Every row gives one point. Any point is a mix of the corners, with weights that add up to 1. It lies inside the corners' shape when no weight is negative. Say inside or outside, and name the corners with a negative weight.
In the rows, zero is written as 128.

Corners:
(1): [127 152 151]
(2): [ 95 119 125]
(3): [124  12 144]
(4): [153 180  95]
Points:
[103  87 142] -> outside (4)
[108  77 142] -> outside (4)
[131 103 113] -> outside (1)
[138 111 134] -> outside (2)

Corners:
(1): [ 99  56  83 158 100  91  79 191 159]
(2): [114 172 175 166 138 135 108 114 124]
(3): [131 141  97 144 169  97 126  97 126]
(4): [153  99 167 124 157 133 102 122  87]
(5): [145 137 136 116 144 105  75 143 139]
(6): [ 97 141 140 115 120 113  94 117 106]
(7): [105 200 114 104 186 166  94 145  64]
(8): [ 79  75 152  23 151 202 249 140  83]
(9): [136 101  96 111  87 177 126 156 147]
(10): [118  87 102 100  57 102 177 165 105]
Points:
[108  82 109 127 115 118 116 164 131] -> inside
[128 144 119 147 147 108  61 136 128] -> outside (8, 10)
[118 140 112 124 149 123 117 128 109] -> inside
[119 119 121 123 114 147 121 142 123] -> outside (5)
[126 127 124 111 122 150 129 135 118] -> outside (1)
[ 97 127 107 116 120 137 144 138 113] -> outside (4, 5)
[114 116 127 121 112 135 113 150 121] -> outside (3)
[125 129 139 117 141 127 102 132 108] -> inside
[121 103 142 138 154 105  88 136 138] -> outside (7, 9, 10)

Corners:
(1): [128 181 137 134 127  88 222 110 135 116 178 215 134 118  76 140 113 159]
(2): [129  61 136 156 112 125  97 175 108 158 127  88 181 142 190 103 117 169]
(3): [110 149 168 172  69 155 134 148 126 159  73 115 182 136  68 163 110 113]
(4): [155 119 163 217  97 159 158 162  96 114  86  92 171 127 148 140 180 116]
(5): [ 62 118 126  82 130  76 202  87 175 109 142 105  86 125  46 104 135 185]
(6): [112 131 150 140 121 124 166 188 117 106  88 167 110 131 103 121 133  60]
(7): [101  49 155 115 181  99 130 100 152  58 202 112 130  94 112 146 135 144]
(8): [159  75  86 145 155 138 129 131  72 123  80  24 147 115 143 129 124 166]
(9): [147 101 104 197  16 117 128 166 116 181 112 119 126 150 117 103 123 120]
(10): [131 108  68 114 156  82 150 138  83 116 187  94 151 118 109  58 151 125]
(11): [156  97 156 176  76 188 130 134  86 172 104 127 184 151 138 118 117 110]
(12): [ 40 158  86 143 176  93 225 115 163 146 199 141  90 163  64 129 112 102]
(13): [135  88 141 208 116 135 135 150  95 187  78 139 182  89 156 145 164 120]
(14): [153  78  61  94 132 123 140 145 118 126 131  30 142  75 194 128 195 114]
(15): [113 141 165 100 155  34 210  66 142 104 170 128  80 157  56 128  94 158]
(16): [140 155 167 160  87 151  82 139 153 170 107 143 129 138 122 107 129  95]
(17): [147 154 142 213  64 141 187 114 140 144 101 157 142 141  97  88  86 109]
(18): [ 69 145  86 105 132  96 171  66 149  81 164 137 100 133 133 139 148 123]
(19): [172  55  71 149 146 132  87 125 146  84 110  74 171 183 161 135 200 111]
Points:
[132 106 130 151 118 125 132 139 119 138 120 105 146 132 134 118 129 137] -> inside
[115 118 135 140 106 105 155 118 143 122 134 144 128 141  98 115 124 132] -> outside (4, 8, 12, 14)
[114 115 114 134 141  88 183 116 129 113 150 118 118 130 105 124 132 141] -> outside (3, 11, 16)
[123 118 119 151 118 116 155 133 124 126 139 119 142 134 117 115 144 119] -> outside (8)
[107 114 124 126 123 108 166 124 137 121 127 110 123 125  99 117 140 137] -> inside
